Each wall is flat, endless, passes through zero and stands at right angles to its row. A trip goes straight from one point to another. Which walls does it cross, in order?
(in the rows, 128 means zero)

Walls:
(1): [111  59 105]
(2): [ 73 157 120]
(3): [ 75 158 102]
Trips:
[197 127 125] to [114 131 143] => 2, 3
[ 77  76 133] to [165 106 203] => 3, 2, 1
[124 120  81] to [ 83  90 128] => none
[195  75 160] to [ 93 161 147] => 1, 2, 3

Walls:
(1): [174 120 129  96  63 164 136 124 114  58 105 166 151 105]
(2): [140 202 155 155  88 120  69 103  95 107 156 157 157  70]
(3): [131 168 120  61 138 151 127 172  65 151 144 183 104 162]
(4): [160 121 144  89 196 137 107 183 172 138 110 195 131  77]
(5): [ 86 138  56 142  90  62 118 126 161  89  80 126 113 129]
Trips:
[116  85 102  61 182 133 128 161 121 138  92  98 167 118] to [123 142 123 117 141 141 164 142  92  56 118 108  90 115] => 1, 5, 4
[ 62 178 138  90 140 114 136 144 145 158 168 119 153 187] to [151 172 205 153 213  74 148 183 103  95 158 108 101 135] => 4, 2
[130 145  86  99 170 151 119 130  48 241 122 122  68 102] to [ 98 174  97 117  91 181 148 162  99  84 134 129 107 118] => 4, 2, 1, 5
[117 114 111 139 116  77 145  82 151 175 160 138  99  74] to [136 119 188 179 146 100 140 151 167 131 152 155 156 149] => 4, 5
[160 118 132 170 211 127 153 133 119 140  63  12  47 138] to [ 92 112 148 133 151 108 135 100  72 173 100 118 130  91] => 2

Walls:
(1): [185 184 117  81 116 198 152  77  71 126 118 158 158 217  62 135  87 191
 134 128  92 151 136 185 109 132 182 155 121  85 114 133 115  73 115 124
 139 161 134 100 130 141  77 171 153 174 127  97]
(2): [149 129 164 115 158  63 160 160  92 115 110 164 176 113  93 162 155  42
 105 122 144 158 149 203 144 116 142 133 141 170  73 185 169 170  50 133
 122  78 144 158 204 123 110  73 125  96 155 141]
(3): [141 189 121 117 104  55 153 136 105  86 135 154 114 122 119 121 158 178
 139 141 151  97 126 162 147 131  75 123 131 148  98 125  68  78 130 170
 110 169 127 156 125 112  90  96  79 115 145 131]
(4): [ 64 117 155 143 133 190 128 126  76 129 104  98 136  99 112 195 117  71
 156 141 162 130  53 116  92  68 138 123 188 102 121 146 104 115 171 208
  85 107 113  81  92  81 126 116  69  75  65 144]
(5): [156 151 183  45 145  72 114  74 170 112 144 143 127 112 122 109  93  90
 202 127 129 118 118 187 103 134 190 110 147 152 137 166 192 124 112 105
 136 128 105 114 161 114  97 114 108 156  67 135]
(6): [159 131 143 121 168 102 148 141 108 115 107 186 113  29 108 124 128 106
 143 166 166 144 135 130 154 106  83 126 111  71 142  81 104 112 110 101
  99 203 110 117 115  33  94 124 151  96 188 123]
(7): [100  88 124 165 106 175 139 137 161 145 144  70 148  67 200 206 152 138
 125 123 153 148 165 157 153 193  67  88 156  94 116 167 165 125 109 159
 106 141  51 123 108 176 124 150 122 161 155  85]
(8): [140 147 124  87 105 136 173 120 153 128  90  97 101 131 108 144 159 166
 191  99 102 166  90 124 144 119 167 112 100  62 173 135 101 116  68 152
  85  93  72 103 107 114 133 137 121 147  85  88]
(9): [165 105 150 162 170 128 189 102 103 138  87 117 124 175 127 141  74 157
 147 121  62 113 129 177  85 118 108 137 133 146 113 176 177  87 161 129
 123 122 207 151 137 116  98  85 119 128 147 118]
(10): [147 189 171 115 122 125 137 117 153  95 166 139 116 109  77 160 137 164
 156 149 121  92 135 147 174 133 105  99 152 196 160 135 143 136 114 118
 186 151  50 106 149 151  60 104 119 124 189 121]
Trips:
[ 84  89 170 132  80  98 137  47 125 123 132  92 169 119 107 144  97 172
  76 114 109  74 171 104 143  97 209 172 125 156 154 128 116 129 163 124
  78 114 137 135 127 127  84 201 151 120  77 102] to [ 79 128 114 139 103  90 179  82  62 156 190 142 173  92 147 199  81 107
 115  72 144 194 129 148  90 122 166 136 134 121 115 150 151  69 140 156
 126 143 104 155 125 128 136 113 208 114 132 170] => 8, 7, 2, 6
[113 178 153 181 157 155 140 129 154 109 226 151 147 189 154 160 180  97
 175 160 124 132 136 139  79  75 168 120 128 112  58 120 175 187 161 156
 163 142 218 163 103 106 175 161 119 140  42 148] to [182 163 107  90  87 151 110 125 130  91 140  97 173  68 189 122  86 139
 126 152 142 196 151 141 116 123 165  72 138 115 140 115 130 117 138 140
 160 141 102 141 160 114 147 175 113 145 167 137] => 1, 2, 9, 7, 4, 6, 10, 8
